Rows are points. A path goes straight from each point to the next, and from the last back to the first. The post is the endless flat space through its rows: a point in 2 columns, a line in 3, a plane in 4, and so on, so that a path can go around it. Count how often the path circles the post. Going back the other way cancels.

Post:
[[ 30  39 -21]
 [ -3 -23  42]]
Path:
[[-22   0  84]
 [ 37  39   2]
 [ 11 -10  51]
 [  4  69  27]
 [ -2  40   4]
 [  8  57  61]
 [ 75  27  31]
 [  6  14  56]
 [-29  59  11]
 [ 17  43 -45]
 [ -3 -29   7]
 [ 55 -37  -4]
 [  2   5 -36]
 [-67  -9  45]]
Times around: 0

Post, 7 rows:
[[  5 -20 -34   6 -51 -69 -31  35]
 [ -6 -25 -41 -56  19 -23  68  -6]
 [ 71 -29  29   2 -42 -28 -17 -12]
 [ 59   9  55 -29  41  68 -63 -34]
 [ 58 -23  20  -1  62 100 -47 -51]
 [ 23 -34  19   2  33 -15  89  38]
 [-20 -36 -21 -48 -25  23  22  13]]
Path, 14 rows:
[[  30  -62   31   52   41   10  -31    4]
 [  49  -44   59   26   58   16  -13  -34]
 [ -13    4   41  -43  -12   12  -50  -72]
 [ -12  -29   11  -47   26  -18   13  -73]
 [  14  -27  -19    9  -27   13  -45  -21]
 [  11  -25   -5   17   -9   59   40   43]
 [  28   11  -19  -77    5   42   11   51]
 [  91  -45   -4    3   15  -43  -10  -13]
 [ -14 -106   -5  -33  -60    3   25   -2]
 [  25  -46   55   17  -29  -42   -4  -32]
 [  43   18   28   33   44  -15   23    1]
 [  17    6  -17   -2   -1  -15  -12   14]
 [  56  -42  -43   35   -4   18  -16   74]
 [  41  -16    8  -22   18    4  -32    4]]
Times around: 2

Post, 11 rows:
[[ -31  -14   31   47  -13  -24  -71   30   26   -2   72   62]
 [  -2   -7   10   36    9    3   56   17   23  -58  -93    4]
 [  36  -17  -46  -20   -5   27    2   14  -34   -5    8  -55]
 [  46  -15  -53  -24  -46  -23  -31    1  -90   35  -24   39]
 [  -1   55   51   47  -21   21  -70  -38  -30   -5  102  104]
 [ -14   21    4  -49  -20   12   11   33   37  -48  -46   18]
 [ -40   -7   14    1   44   34   -5   54   -3  -40  -67    9]
 [ -23   34    9   17   -9   24  -26  -12   13   62   49   67]
 [ -28    4   30   17  -39   14  -36   22   14  -16 -100  -14]
 [  89  -45 -100  -17  -15   43  -11   29   -8   -2  -39   -3]
 [  59  -19  -63  -27   31  -10  -51  -27   -9    3  -34  -14]]
Path, 22 rows:
[[ -1 -12 -34 -10   6  -7 -20  -5 -14  14  37  21]
 [-63  36  16   3 -50 -65  16  42  29 -79 -78  21]
 [ 56  -2  -7  48 -36  20   7  55 -29   2 -23  10]
 [ 32 -18   8  17 -53  15  28  -1  -6  78 -44  25]
 [-12 -44 -34   1  58  65 -23  -5  46   5 -75  33]
 [ 20  -1 -61 -14 -13  34   0  -5  28 -20  -4  -7]
 [ 24  47 -36  35  43  20 -31 -22 -43 -39  14 -30]
 [ 81  26  -7   2  20 -22   2  14  -7 -41 -10   7]
 [ 93 -38  -7  31  -9  -6   5   7  -2  -9 -30  45]
 [ 62 -78 -57 -16  37  22 -70 -31   1 -18 -11 -10]
 [-12 -50 -54 -18  11  25 -37 -15  13 -13 -63  33]
 [-67 -38  87   6  -9  -2 -32  34   9 -26  21   0]
 [ 74 -27   2  59 -12  40   3 -36 -38   6 -17 -27]
 [ 13 -56 -46   6  27  44  11  64  19 -72   0  42]
 [-34   1 -30  19 -31  45  -2  37 -39 -62 -73 -21]
 [-13  17   3  -9   2 -57 -98   5  11  14 -21  58]
 [ 22  21  16 -13  54  64 -65  34  -9 -59 -40  40]
 [ -5  17  29  17  50   2   0 -37  37  -1  -1  12]
 [-35 -33 -24 -30  36 -15 -32  -7 -53  -8 -50  26]
 [-18 -14 -48 -58  50  -4   9   0 -33 -47  18  18]
 [-21   8  -2 -32  79  99 -58  -9 -29  11 -42  22]
 [-27 -60   5  57 -39   6  -9  47 -37 -19 -38  29]]
Times around: 3

Post, 17 rows:
[[ 12   2  14   9  31  25  49  -4  13  32  58   7 -34  15  10 -17  -1 -34]
 [ 21  22  -5   4  32  12  53 -43  16 -27 -15 -73  61 -78   0  14  23 -30]
 [  4 -28 -66  18   4  -4   0  54  36 -18 -52  33   5 -16 -12  16 -96  36]
 [ 15   5   4  31 -22 -20   6   9  16  55 -12  18 -83  24  16  28  38  12]
 [ 14 -42  27  22 -13  67  49  54 -22 -49  16 -37  12 -30  -9  67   1 -12]
 [  0   3  10  29  35   6  37  -2   5 -32  36 -41  -3  39 -48   0  46 -72]
 [ 11  -7 -17  -5   1   9  -9  28  37  61   1  63 -19  21 -48 -52  27  17]
 [ 27  49  44 -41 -13  31  41 -23   5 -24  10 -23 -10  20  -6  10  24 -32]
 [  0   0  -5   6  14 -18  11  54 -46  19 -40  27 -85  53  16 -70 -18  65]
 [ 41 -36 -53  37 -22   4   8  16 -28   6 -28   4  46  22  -2  35 -78  29]
 [-33 -26 -33  76 -34  23  34  17  45  30 -51   5  13   1 -15 -19 -88  78]
 [ 32 -25  47 -22 -15   0   5  -6  39 -28  94 -64  -8 -30  11  -9  42 -54]
 [  3 -12   7 -28  17  11  37  15  60  20  32   3  26  48  46 -31  36 -27]
 [-36 -23 -20  -3 -23 -56  52  22 -15  25  -1  47   5  33 -22  -3 -44   4]
 [ 42 -14  34  28  36  -4  62  38  38 -30 -25 -44  59 -37 -38  75 -62  42]
 [-24 -59 -35 -27   3  21  -5  39   5  56 -75 -14 -18  23 -27 -20 -83  47]
 [-14  -6 -26 -27  14   2  31  -6  20   6  63  -7 -23  33  15   5  16  38]]
Path (25 x 18):
[[ -45   35  -40   90   29   95   52   13   33   29  -42  -11   -6    7
     3  -38   45  -17]
 [ -32   62   28    1   -2  -38   29  -45   56    1  -47  -35   18  -60
    31  -39    5   36]
 [ -14 -107  -25  -74   -6   22  -30   17   42   47   29  -33  -32  -28
    37   41    1  -45]
 [  25  -23  -16   -2   68  -19   55   -8   -7  -10   -6  -38  -33  -17
    20  -15  -32   10]
 [  61   13  -18   13   -5   42  -45  -13   48   55  -10  -36  -99  -61
     8    0   29   47]
 [  41  -12  -27   65  -46  -34   -6   52   57   43   50   64   -2  -21
    -1   54  -30  -11]
 [  10   12    6   31  -11   50   15    4   11   50   17   34  -74   42
    39   43   -1   49]
 [  20  -41  -51  -12   25   63  -34    8   28   10   67  -31   16   12
   -27  -42  -64   -1]
 [  -5  -15  -14   49   12   24   48   86  -24   -9  -41   24  -10   26
   -13  -50  -25   47]
 [  53   24  -12   43  -17   73    5    8   31   21   22   14  -67   29
    74  -66  -55   -7]
 [ -14   37   18  -34  -24   61   10   16    7   33  -50   33   13   11
   -58   -8   21   29]
 [  -7    3   52   57  -13   35   42    6    4   29  -24  -31  -14   35
    10   16   80   35]
 [  -8  -26   22   -8   26   61   34   -1  -46  -13    0  -79   49   41
    28  -30  -12   17]
 [ -27   65   49  -10   -2   81   56  -18  -24   13   -8  -19   -6   25
    27   61   73  -26]
 [  28  -77   27    3   18  -57   32   -1   12  -15   44  -45   -5  -19
    10   65  -27  -37]
 [  -8  -80  -59  -12  -36    1   27   12   14    9   46   14  -36    2
   -12   22   -9  -36]
 [ -43  -27  -58  -21   24  -20   56   38    1    1  -48   23   26   14
   -71  -21  -90  -29]
 [  24   42   33  -18  -31  -11   14   15   16   -3  -65  -18   18  -25
    17  -12    8   27]
 [  -4  -73  -17  -15  -28  -71  -32   -1  -26   -6  -20  -44   28   31
    11   29  -60   33]
 [ -12    5  -17   -6   52  -36   26  -36   62   77  -39   11  -76   -5
    23  -36   12   12]
 [  71    5   29   -1   34  -48   51   -7   10   -6  -70   -3   32   12
    -1  -11  -17   38]
 [  -9   -2  -22   38  -68   66   -8   -2   48    2   20   40    8   14
     2  -23   18    6]
 [  34    2    0  -35   15   17  -38   50   11   27  -17    4  -16   33
   -21   33   47    7]
 [  20  -32  -33   45  -56   46   12   41   11   23   11  -17    7   17
    12  -16   31    0]
 [  -2  -30  -81  121  -26  -34   31   24   15  -21  -19  -28  -43   31
    37   24  -40   14]]
Times around: 2

Post:
[[ -32   17  -34   31   40    0   32    8   -9  -17  -12   25    6  -24
    26  -42  -10  -21]
 [  -2  -31    1  -47    6   13   37   73   36   -7   -1    4  -13   16
    25   36   -1  -43]
 [  41    5  -25  -10   39   41  -40   27   -3  -13   44   52    7  -61
     4   17   29  -32]
 [   9   37   -3    1   42  -51   36   60   10   36   28   53  -61   -9
    37  -15   33    0]
 [  36   25    3   13   26  -67   -6   23   29  -21   -4    5  -19  -71
    18   -4   28 -105]
 [  -7    3   -3   11   32   32  -11    2    5   13   -5  -30  -37   44
    20  -22   45  -37]
 [  28  -44    4   -6   27  -13   96   32  -55    3  -57   10    3   95
   -46  -38   26   57]
 [   9   -7    5  -65   -9  -12   23  -40  -25   13  -23   14   11   36
   -11   20   10   38]
 [  46  -32  -41  -31    1  -40   -7    2  -28   27  -30   81   -8  -14
   -13   39  -39  -64]
 [ -41  -44   68   40    3  -47   -6  -14   18  -67   -1   51  -28   97
   -58   28   39   25]
 [ -10   61   23   10   53  -35   24    2   -9   36  -48  -13    9   20
   -36   27  -12   20]
 [  34    1    1  -28   33  -27   -9   33   78   22  -17   58  -51    8
     3  -10   -9   10]
 [  -8   12  -41   28    3   37  -30   54  -29   -9  -27   19   -9  -42
    40    6   64   38]
 [  69   -9  -44  114   39  -22   75   18   34  -21   15   11   -5  -28
    40   -1   13  -18]
 [  17   32   53  -10  -11   63  -12   36  -27    4  -15   35    1   24
    57  -24   59   11]
 [  -8   15  -58   28  -20   -8   19   49    3   17    9  -20   -2   51
   -28  -60    0   31]
 [  22    8   27  -40    2    8    4   19  -18  -16  -14  -42  -44  -49
    19  -18  -37  -33]]
Path (27 x 18):
[[  48  -64   -2  -22   23  -32   50    2  -13   16  -24   51  -45   -3
   -25  -34  -32  -13]
 [  -7  -23  -69   95    4    4  -36   25   39   28  -65   27    4   26
    67   21   32   49]
 [  43  -23  -64  -45   32  -59    7  121  -39   39   50   15  -45   35
   -31  -57   32  -26]
 [  -6   -9   36   79   20  -20   -7    9   21   25  -72   35  -34   29
     0   11   20   46]
 [  24  -10  -40   30   62   43   49   56   27   21   56   38  -29    3
   -11    3   70  -50]
 [  28   26   -5   22  -66   25   22  -15  -30  -39   -6  -34   -9   43
   -16   -9   58   32]
 [  51   19  -17   -5   45   14   22  -13   25  -40   25  -33  -19   17
    13  -21   29   64]
 [  26   -1  -32  -10  -32   14  -24   68  -21   32   62   39   -1   22
    -2   10  -26  -24]
 [-103   -9  -71   34   11  -20  -67   42  -21   -1   -6   12  -33   -8
    -9   -9   71  -36]
 [  -1   14    3   -8  -11  -24  -30    4   41    7  -35   21  -38  -13
   -17   32    3   14]
 [ -20    2  -30   19   39   19   59   48   -4  -38  -30   30   -5    2
    21   -8  -13  -22]
 [ -41   -6  -24  -36   49  -21  -21   63    4  -41    6   43  -40   -4
    19   14  -57  -61]
 [  47  -19   -6   -4  -26  -23   37   47   52   15   31   -5   -6   -5
    62  -30  -33   22]
 [  55   -5   14   -5    7   -7    8   -2    9   38   13   11  -29  -23
     4   43   47   10]
 [ -87   18  -28  -39   72   -4   68   38  -18   38  -46    1  -21    7
   -24   29  -25  -16]
 [  53   21  -14  -55   28  -17  -24   -7    0   33   47   41  -15   25
     8   33  106  -46]
 [  54  -20  -67   -8   22  -40   30   67  -18   11  -50   28   -5    1
    29  -23    3  -28]
 [  25   -7  -18   15   21   17  -28   -9   -8   50   26   34  -21    5
    97  -38   10  -64]
 [   1   27  -33    1   31  -68   21   15    8   29   39   36   -3    0
   -45  -21   41    3]
 [  24    6   13   76  -47  -41  -36   21   50  -75    2  -37    6  -24
   -63   11   -6  -60]
 [  -7  -40   28    9   -2   -8   -6   44   46  -21  -46    5  -38   68
   -15   88  -38  -38]
 [  40  -47   37  -35   52  -44   42  -18  -36  -51  -35  -12  -17  -22
   -11   10  -14  -21]
 [  32  -29    5    7   36  -13   -1   67  -75   49    0   96   -7    4
     0  -40  119    6]
 [   3   47   16   16   -9   78  -13   22   -2   28  -26   54    6    7
     2  -42   49   27]
 [  48   -1   20   72   65   -8    0  -61   14  -39  -55   24  -81   -3
   -41  -15  -43   20]
 [  69  -10   55  -31   -9  -39   33   46   35  -32  -68   67   10   59
     0   12  -10  -22]
 [ -15   12   -5   52   37   64   83   14   45   -9   16   23  -37   -3
    83  -33   82  -84]]
Times around: 4

Post:
[[ -2  20 -38  39  29 -11  -8   2 -13  23  -7 -81  24  11 -14  13  -4  41]
 [  9   4 -21 -45  25 -10 -63 -11 -13   2   1   9 -15  -1  -6   3 -24  18]
 [ 26 -64  91 -18 -38  13 -12   3   4 -11  23  28 -26 -14  -2 -27  31  31]
 [ 51 -64  42  13 -14  26  -1  -7  11 -13  12  77 -49  35 -17 -20   4  46]
 [ 22  -6  57   9 -65  34  -7 -28   4 -39  22  73   9 -16  13  14   0  89]
 [-17  55 -28  18  10 -65 -13  45 -54 -64   7 -46   1  -2 -14  22 -29 -39]
 [  4 -49 -13  24  47  -1 -29  21  -1 -29  14 -36  41 -20  34  12 -17  20]
 [-20  39 -66   3 -31 -53 -10  13  -8 -21 -13 -23   1 -33  -3  11  -6 -44]
 [ 21  53 -41  35 -28 -21 -40   8 -28  -2  20 -58  30   3  19  28 -12 -86]
 [-38  36 -30  25 -22  30 -10   5 -45 -65 -27 -36  27 -12 -34  -5 -34 -61]
 [ 36 -16  44  -8 -35  38  11  -7 -22 -13  46  45 -60 -47  14 -63 -11  63]
 [ 17  24  -8 -15  54 -39  -3  -3  -2  -5  -2 -11  35  33   0 -44 -17  14]
 [ 21  -8 -31  33  14  -8 -34  17 -72   8 -54 -23  27  11  36  -8  15 -11]
 [ -2 -25  90   6 -38  28  14 -28  12  15   6  68 -53  -3  22  -2 -33  48]
 [  4  18 -37 -16   8   5 -27  71   6  10   1 -28  44  50  36  -6 -19  23]
 [ 74   5  12   0  34  -2  -6  29   5 -36 -43 -48  -3  22  11  -6 -17 -13]
 [-34  30 -42  40  19 -11 -43  -9   0 -69 -18 -77  17  16  24 -10 -10 -15]]
Path (27 x 18):
[[ -39  -10  -10   13   -6    9  -23   21  -23   17  -19   12    0   -3
    10    7  -11   25]
 [  14  -22   19  -33   44  -36  -35  -10   23  -15  -50   12  -74   49
   -69  -41  -38    0]
 [   7  -36   81    3  -10   18  -52  -48  -54   52  -34  -26   20    9
    16   25    6   -4]
 [ -31  -26    8   37  -27   44  -19    2  -35   10  -51   12   23   44
    42    5   -3  -31]
 [  -9   15   -8    3  -41   42   39   43  -42  -77    5    3   61  -47
    39    7   13   23]
 [ -28  -21    1   36  -37  -16   66   52  -67  -19  -35  -54    4  -22
   -35   25  -46  -73]
 [  98    4  -68   40   -8  -40  -85   12  -28  -11   25  -52  -11    7
    42    9   26    6]
 [  39  -23    4   20   -7   16  -28   70    6   35    7   24   30   14
    32   10   -6  -14]
 [  80  -10    7  -20   61    2  -17   26   10  -64  -51   13   34   54
    36  -49   20  -23]
 [  65   58  -46    3    6  -51   17   -5   65    6   -1  -29  -88   18
    40  -22    9  -29]
 [ -53   19    9  105  -26  -18   13   -2   17 -102   -8  -37   34   43
   -33   37   12  -31]
 [   2    3  -25   -1   13  -19  -61   54  -43    9  -27  -10    6   31
    -9  -25  -24   27]
 [ -33   49  -74    3  -43  -57  -26    8  -29   11   11    2   -6    0
    13   -9  -10   10]
 [  57   44  -40   22  -37   -6   16   28  -49  -64   16  -57  -13   10
   -18   10   -9  -41]
 [  24   64  -14   39  -47   26   21   58  -34  -82  -14   14   30   44
    53  -30   31   45]
 [  50   59   24   32    8   -7   34   57  -20  -63  -10  -37  -18   21
    24  -47  -27   -6]
 [  47   38   22   -8   29  -83  -80   30  -26   -5  -14  -73   15   39
    16   -8    3   -6]
 [   4   83  -46   41  -31  -23    6  -15  -18  -12  -14  -67   -1  -41
   -44    8  -58   38]
 [   9   75  -26   -7   20    4  -53   15  -46  -59   -4   -4   50  -57
    29   18  -53   -6]
 [  38  103  -32   24  -65  -46   31   18   53   -8   25  -10   15   29
    37  -13   43    2]
 [  57   54  -59   45  -49  -12   24   49  -31  -35  -68  -22   30   38
    40   19   10  -57]
 [  -3   17   -5  -14   26   31   -7    6  -20  -83  -17    0   18  -34
     7  -11   -7   53]
 [  14   14   11   71   61  -20  -23   39  -61 -121  -13  -57   25    6
     2   12  -39  -91]
 [ -24  -65    8   15   -6   32  -22  -33   31   23   -2   79  -15   -5
   -25  -23  -76   23]
 [  19   -5  -19   30  -30   18   22   19  -38    8  -50  -61   12   26
   -41  -37  -23   36]
 [  40    2  -73   -2    4  -16   -5    7  -16  -59   -5  -21  -17  -18
     0    8   -3  -41]
 [  -4   29   -8  -32    8  -42  -10   32   26  -20    5    2   10  -16
    49   26   15   59]]
Times around: 2

Post, 17 rows:
[[  -9   -1   15  -53  -15   49  -33   34    6   -4  -12   29   -4   32
    -4   -4   22  -17]
 [ -24  -39  -53   -1   -3   -2  -45    5    0   29  -21   10   15  -26
   -32  -18    3   -3]
 [   3   49    8    3   60  -28   15   -2  -38   33   33   18 -114  -48
   -53  -10   40   84]
 [   9  -15    7    0  -32  -18   -4   78    6  -11  -46   -1    4  -13
   -31   -9  -10  -29]
 [ -18  -18    5   -8   17    6   14    7    5  -33  -25   53   32    6
   -30   26  -53  -23]
 [  -1  -37   17  -51  -59  -43  -31   33  -23    6   13   11    7   12
   -40    6  -61  -45]
 [  -5  -32  -15  -51  -22   -7  -30   -2  -10  -58   13   -7  -34  -19
   -35  -18  -17  -25]
 [ -29   39    6  -16   29   13   -9   32  -38  -17  -21   19   33   18
   -50  -21   -5  -48]
 [ -54   55  -30  -11   -1  -14   15  -23   19   50   21   -1  -98  -25
   -32  -46    8   36]
 [ -28   63   11  -41   55  -71   -1  -55   29    4   -5   16   29  -63
    11    2    6  -17]
 [ -61  -28   16  -17    5  -21   -5   33  -15  -16   -6   30   12  -13
     0  -13   15  -19]
 [ -15  -26   15  -22   -8  -29   29   29  -12   18  -35  -40   51    0
    -5  -25  -14    9]
 [ -33   57  -19    0   96 -103   43  -76   38   -1   21  -26   -1  -11
     9   43   45    2]
 [   2  -49   10    8   -5   29  -78   43  -20   -9  -37   19  -21   25
     8  -40  -33  -22]
 [ -17   36   -3   23   69    8   40  -33   -8   76   47  -33 -101 -104
   -37   11   12   24]
 [  29  -36   15  -12    6   -3   12   36    5  -17   32   29    3   -9
   -16  -37   11  -13]
 [ -13   -3  -16  -31   34  -25    3   61    8  -11   -4    8   33    3
     0    7  -39  -19]]
Path (27 x 18):
[[  -7  -44  -10   -4   36  -30   35    6   24   10   13   13   20  -54
   -54   15  -14  -29]
 [ -32   17   11  -28   80  -35  -38   67   16  -56   24   39  -16  -51
   -19   17   -3  -39]
 [   5   52   15   40   56    0   59   54  -36   23  -33  -72  -11  -27
   -42   25  -66   10]
 [  47  -29   -2   37   40  -27   75  -33   68  -17   14    9   10  -57
    31   75  -15  -39]
 [ -61   24   -7  -42    8  -35   41   10  -27  -27   15   52  -15   -7
   -56  -14  -35  -10]
 [ -30   20  -36   -9   72   17   -7   11   14   46    0   -6   38  -49
   -17  -16  -49  -52]
 [ -43   10   -5  -11  -14   -8  -66    4   -3   71   28    6    3  -39
   -47  -13  -38  -44]
 [ -87   44   38  -23  -42    4  -51   47  -15   21  -18   11  -44   72
   -29  -31  -11  -18]
 [  -1  -29   10   -5    6  -35  -17   66   23   44  -41   45  -31  -20
     7  -37   -4   67]
 [ -57  -16 -105   -9   29  -12  -47    5    7    8  -66  -21    4  -15
   -15  -56   18   38]
 [  -1  -11   15   -6   37   12    9    9  -16   -1   -7   20  -11    8
    54  -48  102   43]
 [  66   45   -5  -35   73  -47   41   -2   37  -43   72  -19   15   21
     7   13  -66  -66]
 [ -29  -21  -16   31  -11   13  -49    7  -20  -12  -26   87 -121   33
    11   -2   31   24]
 [ -36   27  -64   28   28  -43    5   21  -20    1  -38  -26  -27  -39
   -57    2   43    2]
 [  -1  -19   25   64   85   -1  -33  -13  -54  -43   -8   28   23  -40
     8  -37   53   -6]
 [ -28   25    4  -44  -34  -31   -4   50   20   12    7   -4  -12   15
   -35   27    2   32]
 [   3  -43   67  -27  -19    9  -15   95  -13  -17  -29   38   24    2
   -20  -57  -24  -23]
 [ -49   -6   -9  -10   -3  -25   32   55   34   65   -5   -6  -16  -36
   -12  -53   91   33]
 [  33   18   73  -26   64  -22   43   42    1  -38   23  -20  -17   68
   -15   -1   62   49]
 [ -61   71  -14  -46   15  -55   22  -21   59  -53  -26   -8   34   12
   -17  -20   37  -13]
 [ -54  -31  -41  -18  -57  -40    8  -13   60  -18   37   16  -31  -11
   -28  -30  -63    3]
 [  -9   45   -2  -36   32  -11  -32  -23   30   34   -3  -21   35  -37
    13  -11   27  -17]
 [  -7  -63  -28    1   56  -29   39    6   58  -36   70   41  -55   -1
   -12   -4  -22    4]
 [ -15  -41    1  -21  -37  -31   -6  -22   48  -44   36  -42  -91    1
   -37   28  -31  -26]
 [ -12   58  -49  -24   34   11  -23   29   11   15  -21   12    6  -11
   -34   -3   -6   21]
 [ -42   37   54  -13    9   23  -19   64  -47  -20  -46    1  -29  -13
    28  -66  -51   16]
 [ -21   64   16  -49  -20  -56   46    3   74  -20   16  -40  -64  -16
    16   11   -7   55]]
Times around: 0

Post:
[[ -17   -4   10 -106   28   49   14   19  -12  -14  -12  -49   29  -14
     0  -17   -3   33]
 [   1  -10   32   12   15  -29    7   44    5  -40   -3   21   13    3
    28   -6  -33   54]
 [   9   26   -5   -4   26    8   -8   -9   15   11  -29   -8   15   14
   -28   18  -33   13]
 [  26   -7    2   27   34    9   22    3    2    4  -10  -64    9   20
     1   26  -40  -20]
 [  30  -10   -3  -37   15   72   23   19  -13   13  -14  -38    0   47
   -20    3   15   -5]
 [ -32  -10   15  -93   17   30  -27   23   12   49   23   26    9  -11
    28  -53   25  -20]
 [  -8   35   17   -7    3   47  -19   46   17   -9    8  -51   26   19
     6   31    0   42]
 [  -6   13  -38  -17   13   14   36    8   -2  -32  -30   -9    0  -63
    25    3   26   -1]
 [ -42   -8   36  -15   31  -11   19   36    3   38   28   27   16    9
   -13   11  -21  -30]
 [ -48   21   32  -54   -7    5   14   47  -24   14   13   24  -38   58
     1  -20  -24  -28]
 [ -21   22    8  -61   -7  -10  -10   16  -41   10  -20  -24   38   -6
     9    8   33  -40]
 [  21   -9   25   13  -13   12   42  -11  -13   20  -40  -21   -7   17
   -44  -40   -9   13]
 [ -50  -22   52   44  -24   -9  -41  -45  -19   18   70   58  -39   19
   -23  -37  -24   -7]
 [  23   18   -5   28  -18   13  -32  -69  -18  -19   57   -3   40  -49
    31   -1  -40  -14]
 [ -13   20   44   13  -29   31  -34   17   22   -7   -5   -2  -20  -31
     6   40   22    3]
 [ -23   18   37  -42    4  -31   -8   45  -31    8   -4   -4   12   12
   -54  -23   13  -55]
 [  21   14   28  -14    2  -18   42   14  -18  -24   33  -51  -13   21
    -4    8    6   14]]
Path, 29 rows:
[[  1 -41  15  10  18 -33 -40 -46 -68 -19  19  43  22 -46   4  11  -4 -28]
 [-95  17  29 -27   2  -6 -24 -10 -32  48  11  -3 -21  -9 -25  -5   7 -17]
 [-17  -4  59  42 -62  -6  19  12 -34 -29  78 -32 -36 -10 -45   1 -27  55]
 [ 25 -40  41 -10 -11  38 -31  18  35  40  15  21  39  -3   7 -21  17  10]
 [ 16  -3  67  26   6   6 -49  -9  47   5 -27 -15  11  28  11  -8 -27  12]
 [-14  12  49 -20  57 -10  16  52 -11 -17  47  54   5  67 -10 -51 -39  36]
 [  9   0  37  32   5 -58  36  -6 -26  24   7 -10   7 -18  -5  -9  17  24]
 [ -7  -2  62  40 -10   1  18  41  26  18 121  26 -19  11 -46   5 -12 111]
 [  8  10   0  -3 -30 -15  15  29  35 -14  17 -28  23  -6  20 -19  -9  38]
 [-25  31  54  -6 -20 -19  -6   0  54  18 -31  26   1  16 -13   9  -9  39]
 [  6   1  32   8 -52  60  19 -35  19 -40  42  -7  18 -33 -38   6 -10  66]
 [-62  -6  20  -5   5  15  58  12  29  63 -29  -5 -27   3 -58 -29  30  69]
 [-11  15   6 -37  19  34 -11  36 -29  32   2 -49  21 -24  -3  34  26   0]
 [ 66  19 -44 -38  43  38  13 -17  -6  13 -36 -54 115 -71  57  29   2 -17]
 [ 18  58 -12   4  36  25  18  52  20 -79 -79 -47  33 -14 -48  -4   1   3]
 [-20  19  18  -3 -12  66   0  14  43  -7  40 -69   5  36 -13  53  42  34]
 [-34 -71 101  10  11   0  -7  12   8  32  36  61   6  -2  38  -7  25 -30]
 [-37  11  42 -62  11 -26  11  16 -13  49  20  37 -46  46 -10 -49  36 -17]
 [ 23  17  62  31  13   8 -39  46 -32  -2  40 -27   8  48 -34  27 -44  -1]
 [-71  26  48 -18 -59 -42 -37  25  11  43  45 -16   7 -68  50  19  54   4]
 [-16   7  -6 -11  41   3  12   2   6 -43  95 -20  31  33 -38  67 -43   6]
 [ 25   7 -14 -41  -8  66  40 -14  10 -27 -17 -73  36  24  10 -39 -25  17]
 [ 10  19  27  38 -43 -16   5 -38  10 -14  40 -66  51 -42  -1  33   1  87]
 [-28  12  21  45 -34 -34 -13 -68   4 -18  68 -25 -38 -95 -27 -47 -10  51]
 [-70   7  31 -50   7  46   3  12 -25  19  34  -7 -27 -22  -7   0  -5 -37]
 [  7  41  65  24   7 -18  35  -6  -4 -56 -20 -23   2   9 -30 -15 -57  41]
 [  2 -34 -50 -24  37  80  45  38 -14   6  12 -27  29  60  47 -83 -15 -35]
 [-37 -46  -8 -22   2  20  -6  22  12 -33  11  19   8 -39  19  23   2 -36]
 [-23  37  39  -8 -54   2  -1   1  -6  30  33  -2 -38   7 -17 -53  -8   4]]
Times around: 0
